Each row is a point. Each copy is the shape, with its points in the same order, turned, moved and blurred by noise. Is it also mirrored, or only turned?

Shape (8 x 2):
[[ 0.72  0.49]
 [ 0.86 -0.26]
 [ 0.12 -0.42]
 [-0.17  0.18]
 [-0.32 -0.10]
 [-0.36  0.25]
 [-0.33 -0.27]
 [-0.22  0.13]]
Copy 1 (8 x 2):
[[-0.03 -0.76]
 [-0.61 -0.25]
 [-0.20  0.25]
 [ 0.37  0.07]
 [ 0.24  0.34]
 [ 0.60  0.22]
 [ 0.27  0.42]
 [ 0.38  0.11]]
Copy 1 is: only turned
Copy 2 (8 x 2):
[[ 0.95 -0.31]
 [ 0.88  0.49]
 [ 0.15  0.45]
 [-0.03 -0.18]
 [-0.24  0.06]
 [-0.19 -0.27]
 [-0.29  0.20]
 [-0.11 -0.12]]
Copy 2 is: mirrored
Copy 3 (8 x 2):
[[-0.61  0.40]
 [ 0.05  0.88]
 [ 0.58  0.32]
 [ 0.05 -0.20]
 [ 0.37 -0.19]
 [ 0.12 -0.39]
 [ 0.62 -0.11]
 [ 0.27 -0.28]]
Copy 3 is: only turned

Shape (8 x 2):
[[ 0.30  0.14]
 [ 0.37 -0.51]
 [-0.05  0.51]
 [ 0.02 -0.57]
 [-0.31  0.49]
 [ 0.73 -0.15]
 [-0.15 -0.37]
 [-0.09 -0.05]]
Copy 1 (8 x 2):
[[-0.31  0.20]
 [-0.10  0.88]
 [-0.17 -0.15]
 [ 0.25  0.75]
 [ 0.08 -0.36]
 [-0.64  0.74]
 [ 0.12  0.53]
 [ 0.03  0.30]]
Copy 1 is: only turned
Copy 2 (8 x 2):
[[-0.18  0.05]
 [ 0.23 -0.46]
 [-0.23  0.56]
 [ 0.50 -0.25]
 [-0.02  0.73]
 [-0.30 -0.48]
 [ 0.49  0.03]
 [ 0.20  0.22]]
Copy 2 is: mirrored

Shape (9 x 3):
[[ 0.42  0.27  0.62]
 [ 0.33  0.26  0.01]
 [ 0.24  0.22 -0.32]
 [ 0.40 -0.22 -0.16]
 [ 0.46 -0.05  0.51]
 [-0.07  0.30 -0.29]
 [-0.43 -0.27 -0.12]
 [ 0.14  0.16  0.93]
 [ 0.15  0.75 -0.12]]
Copy 1 (9 x 3):
[[ 0.78 -0.10  0.46]
 [ 0.38  0.32  0.25]
 [ 0.12  0.49  0.10]
 [-0.08  0.21  0.45]
 [ 0.49 -0.17  0.59]
 [ 0.16  0.39 -0.20]
 [-0.23 -0.17 -0.26]
 [ 0.84 -0.49  0.32]
 [ 0.64  0.60 -0.13]]
Copy 1 is: mirrored
Copy 2 (9 x 3):
[[-0.69 -0.55  0.17]
 [-0.06 -0.54  0.05]
 [ 0.32 -0.52 -0.13]
 [-0.07 -0.24 -0.45]
 [-0.65 -0.32 -0.13]
 [ 0.34 -0.27  0.12]
 [ 0.16  0.37 -0.10]
 [-0.86 -0.19  0.31]
 [ 0.20 -0.65  0.49]]
Copy 2 is: only turned
Copy 3 (9 x 3):
[[ 0.33  0.13  0.71]
 [ 0.30  0.41  0.19]
 [ 0.22  0.50 -0.15]
 [-0.19  0.51  0.10]
 [-0.02  0.10  0.65]
 [ 0.30  0.33 -0.36]
 [-0.07 -0.33 -0.35]
 [ 0.28 -0.24  0.85]
 [ 0.76  0.43  0.03]]
Copy 3 is: mirrored

Shape (7 x 4):
[[-0.20  0.17  0.14 -0.13]
 [ 0.13  0.50  0.01  0.79]
 [-0.02 -0.54 -0.04 -0.97]
 [ 0.12  0.35 -0.34  0.11]
 [ 0.26  0.31  0.23 -0.24]
 [ 0.22  0.08  0.61  0.23]
 [ 0.67 -0.55  0.41  0.20]]
Copy 1 (7 x 4):
[[-0.08  0.33 -0.34 -0.10]
 [ 0.34 -0.60 -0.23  0.16]
 [-0.39  1.23  0.15 -0.35]
 [ 0.50  0.11 -0.22 -0.22]
 [-0.17  0.19 -0.09 -0.43]
 [-0.43 -0.19  0.05  0.03]
 [-0.28  0.08  0.82 -0.01]]
Copy 1 is: mirrored
Copy 2 (7 x 4):
[[ 0.03 -0.03 -0.03 -0.54]
 [ 0.01  0.91 -0.29  0.00]
 [ 0.11 -1.10 -0.01 -0.56]
 [ 0.34  0.21 -0.50 -0.19]
 [-0.18  0.01 -0.44 -0.44]
 [-0.61  0.06  0.02 -0.16]
 [-0.51 -0.36 -0.16  0.37]]
Copy 2 is: mirrored

Shape (10 x 4):
[[-0.23 -0.03  0.06 -0.33]
 [ 0.14 -0.63  0.02  0.50]
 [-0.01 -0.56 -0.05  0.32]
 [ 0.95  0.73  0.23 -0.11]
 [-0.16 -0.65  0.18 -0.23]
 [ 0.49  0.52 -0.27  0.34]
 [-0.25 -0.44 -0.04  0.05]
 [-0.21 -0.52 -0.31  0.55]
 [-0.02 -0.48 -0.40 -0.26]
 [-0.04 -0.24 -0.29 -0.15]]
Copy 1 (10 x 4):
[[-0.19 -0.14 -0.27  0.19]
 [ 0.69  0.32  0.16  0.30]
 [ 0.58  0.14  0.01  0.29]
 [-0.74  0.18  0.95 -0.18]
 [ 0.20  0.13 -0.33  0.64]
 [-0.04 -0.10  0.71 -0.42]
 [ 0.35 -0.02 -0.27  0.27]
 [ 0.86 -0.03 -0.05  0.05]
 [ 0.28 -0.41 -0.02  0.53]
 [ 0.16 -0.31 -0.02  0.27]]
Copy 1 is: only turned
Copy 2 (10 x 4):
[[-0.03 -0.13  0.45  0.04]
 [ 0.55  0.06 -0.14 -0.59]
 [ 0.55  0.02  0.13 -0.57]
 [-0.84  0.73 -0.51 -0.06]
 [ 0.56 -0.06  0.27 -0.10]
 [-0.62  0.39 -0.15 -0.68]
 [ 0.33 -0.18  0.28 -0.37]
 [ 0.54 -0.15  0.13 -1.00]
 [ 0.25  0.16  0.60 -0.29]
 [ 0.17  0.14  0.46 -0.38]]
Copy 2 is: only turned

Shape (10 x 6):
[[-0.36 -0.27  0.16  0.48  0.36 -0.37]
 [ 0.52 -0.34 -0.33 -0.36 -0.51  0.18]
 [-0.33  0.77 -0.48 -0.01 -0.67 -0.46]
 [-0.40 -0.01 -0.49 -0.04  0.03 -0.16]
 [-0.11  0.16  0.26  0.62  0.52 -0.17]
 [-0.37  0.36  0.22  0.50 -0.63  0.74]
 [-0.24  0.06  0.63  0.04  0.34  0.34]
 [ 0.62  0.00 -0.21 -0.22 -0.37 -0.24]
 [ 0.24 -0.35  0.40  0.07  0.25  0.15]
 [-0.38  0.66 -0.07  0.04  0.39  0.70]]
Copy 1 (10 x 6):
[[ 0.39  0.26 -0.41 -0.60  0.63 -0.08]
 [ 0.06  0.09  0.17  0.25 -0.47  0.54]
 [-0.59  0.56  0.65 -0.62 -0.07 -0.35]
 [ 0.09  0.65  0.21 -0.15  0.38 -0.03]
 [-0.03 -0.11 -0.45 -0.52  0.83 -0.11]
 [ 0.20 -0.64  0.70 -0.19  0.28 -0.53]
 [ 0.17 -0.34 -0.46  0.11  0.45 -0.52]
 [-0.30  0.16 -0.06 -0.11 -0.36  0.43]
 [ 0.31 -0.21 -0.57  0.02  0.19  0.12]
 [-0.22 -0.14  0.24  0.36  0.87 -0.53]]
Copy 1 is: only turned
Copy 2 (10 x 6):
[[ 0.17 -0.30 -0.02 -0.46 -0.20  0.61]
 [-0.35 -0.40  0.37  0.58  0.77 -0.01]
 [-0.34 -0.11  0.87 -0.64  0.11 -0.61]
 [-0.05 -0.28  0.63 -0.03 -0.26  0.10]
 [ 0.55 -0.16 -0.17 -0.52 -0.04  0.33]
 [-0.23 -0.53 -0.46 -0.21 -0.07 -0.80]
 [ 0.11  0.24 -0.56 -0.01 -0.15  0.04]
 [-0.14 -0.09  0.51  0.10  0.87  0.01]
 [ 0.18 -0.08 -0.34  0.17  0.30  0.40]
 [ 0.56  0.01 -0.09  0.16 -0.46 -0.66]]
Copy 2 is: only turned

Shape (10 x 6):
[[-0.14 -0.04  0.08  0.47  0.20  1.46]
 [ 0.05  0.51 -0.19  0.35  0.16 -0.33]
 [ 0.39  0.33  0.02  0.46 -0.39 -0.57]
 [-0.05 -0.04  0.37  0.02  0.09 -0.11]
 [-0.16  0.31 -0.27  0.04  0.21  1.15]
 [ 0.66  0.24 -0.19 -0.06 -0.02 -0.51]
 [ 0.72  0.29 -0.13  0.24  0.04 -0.30]
 [ 0.03 -0.18 -0.25  0.11 -0.52 -0.56]
 [ 0.25 -0.17  0.11  0.28  0.13 -0.46]
 [ 0.11  0.22  0.36  0.01 -0.34 -0.09]]
Copy 1 (10 x 6):
[[-0.31  0.23  0.72 -0.07 -0.20 -1.19]
 [-0.16 -0.09 -0.60 -0.45  0.42 -0.16]
 [-0.28 -0.59 -0.42 -0.43  0.77  0.11]
 [-0.04 -0.08 -0.10  0.20  0.30  0.03]
 [-0.10 -0.08  0.22 -0.21 -0.56 -1.02]
 [ 0.41 -0.59 -0.47 -0.43  0.60  0.05]
 [ 0.22 -0.49 -0.40 -0.46  0.70 -0.22]
 [-0.08 -0.52  0.01 -0.49  0.36  0.59]
 [ 0.17 -0.04 -0.14 -0.22  0.72  0.22]
 [-0.25 -0.57 -0.13  0.12  0.36  0.03]]
Copy 1 is: mirrored
Copy 2 (10 x 6):
[[ 0.62 -0.01  0.08 -0.76 -1.28 -0.23]
 [-0.39  0.13  0.43 -0.27  0.22 -0.30]
 [-0.88  0.14  0.16  0.16  0.04 -0.28]
 [-0.07 -0.11  0.14  0.06 -0.15  0.28]
 [ 0.73 -0.10  0.28 -0.56 -0.78 -0.56]
 [-0.34  0.41  0.28  0.46  0.21 -0.34]
 [-0.42  0.54  0.33  0.25 -0.04 -0.35]
 [-0.51 -0.11 -0.45  0.18  0.26 -0.25]
 [-0.38  0.30 -0.01  0.07  0.09  0.22]
 [-0.32 -0.28  0.20  0.30 -0.29 -0.06]]
Copy 2 is: only turned
Copy 3 (10 x 6):
[[ 0.56  0.35  0.70 -0.63 -0.77  0.05]
 [-0.55 -0.33 -0.39 -0.10 -0.24 -0.35]
 [-0.26 -0.27 -0.69 -0.09  0.32 -0.63]
 [-0.37  0.33 -0.12  0.05  0.09 -0.14]
 [ 0.23 -0.17  0.75 -0.20 -0.70 -0.01]
 [-0.19 -0.43 -0.67  0.40  0.16 -0.10]
 [-0.03 -0.37 -0.73  0.22 -0.07 -0.22]
 [-0.36 -0.25 -0.31 -0.24  0.74 -0.11]
 [-0.35  0.10 -0.64 -0.02  0.19  0.04]
 [-0.18  0.13 -0.09  0.18  0.31 -0.47]]
Copy 3 is: mirrored

Shape (13 x 8):
[[ 0.13  0.36  0.27 -0.08  0.50 -0.51  0.23 -0.31]
 [-0.32 -0.97  0.02 -0.14  0.32  0.27 -0.13  0.57]
 [ 0.10 -0.55 -0.10 -0.56 -0.25  0.46  0.13  0.87]
 [ 0.08  0.63  0.49  0.62  0.30 -0.10  0.24 -0.44]
 [ 0.21  0.09  0.44  0.28  0.00 -0.47  0.05 -0.24]
 [ 0.67  0.08  0.11  0.31  0.36 -0.43  0.45 -0.77]
 [-0.39 -0.36 -0.01 -0.65  0.08  0.26  0.40  0.02]
 [ 0.35  0.35  0.21  0.31  0.10 -0.54  0.64 -0.53]
 [-0.47 -0.22 -0.35 -0.18  0.01 -0.34 -0.34  0.44]
 [-0.52 -0.72  0.18 -0.54 -0.10 -0.10  0.25  0.39]
 [-0.17  0.04  0.10  0.32 -0.26 -0.31  0.46 -0.62]
 [-0.33 -0.03 -0.43  0.28  0.35 -0.22  0.22  0.16]
 [-0.13 -0.23 -0.13 -0.29 -0.02  0.14 -0.25 -0.23]]
Copy 1 (13 x 8):
[[ 0.07  0.05 -0.15 -0.59  0.14 -0.51 -0.09 -0.43]
 [ 0.05  0.38 -0.01  0.10 -0.46  0.09 -0.67  0.88]
 [ 0.62 -0.15  0.01  0.09 -0.62  0.26 -0.08  1.03]
 [ 0.03  0.45 -0.06 -0.54  0.74 -0.13  0.32 -0.48]
 [ 0.04  0.33 -0.21 -0.09  0.18 -0.50  0.30 -0.24]
 [-0.14 -0.07 -0.65 -0.56  0.67 -0.69  0.22 -0.13]
 [-0.07 -0.02 -0.04 -0.65 -0.66  0.14 -0.09  0.55]
 [ 0.06  0.15 -0.65 -0.61  0.40 -0.46  0.39 -0.36]
 [-0.01  0.02 -0.13  0.33 -0.66  0.24 -0.41 -0.07]
 [ 0.09  0.38 -0.14 -0.19 -0.99 -0.05 -0.19  0.59]
 [-0.38  0.36 -0.58 -0.41  0.02 -0.09  0.53 -0.18]
 [ 0.00  0.13 -0.53 -0.17 -0.05  0.33 -0.46 -0.13]
 [-0.39 -0.18  0.09 -0.07 -0.27  0.01  0.01  0.30]]
Copy 1 is: only turned
Copy 2 (13 x 8):
[[-0.56  0.39 -0.11 -0.55 -0.88 -0.29  0.17  0.35]
 [ 0.41  0.89  0.38  0.14  0.34  0.23  0.32  0.06]
 [ 0.75  0.28 -0.23  0.21  0.14  0.39  0.50 -0.02]
 [-0.59  0.04  0.30 -0.64 -1.05 -0.36 -0.31 -0.17]
 [-0.56  0.21  0.02 -0.01 -0.72 -0.35 -0.13  0.12]
 [-0.43  0.06  0.25 -0.28 -1.07 -1.01  0.28  0.29]
 [ 0.12  0.16  0.28 -0.25 -0.16  0.45  0.79  0.31]
 [-0.39 -0.06  0.13 -0.25 -1.24 -0.52  0.10  0.40]
 [-0.01  0.46 -0.18 -0.15  0.28  0.26 -0.17  0.66]
 [ 0.07  0.56  0.15  0.28 -0.04  0.62  0.46  0.45]
 [-0.53 -0.32  0.50 -0.03 -0.77 -0.18 -0.01  0.40]
 [ 0.18  0.37  0.36 -0.48 -0.32 -0.10 -0.22  0.64]
 [-0.30  0.07  0.10 -0.26  0.17 -0.13  0.38  0.25]]
Copy 2 is: mirrored
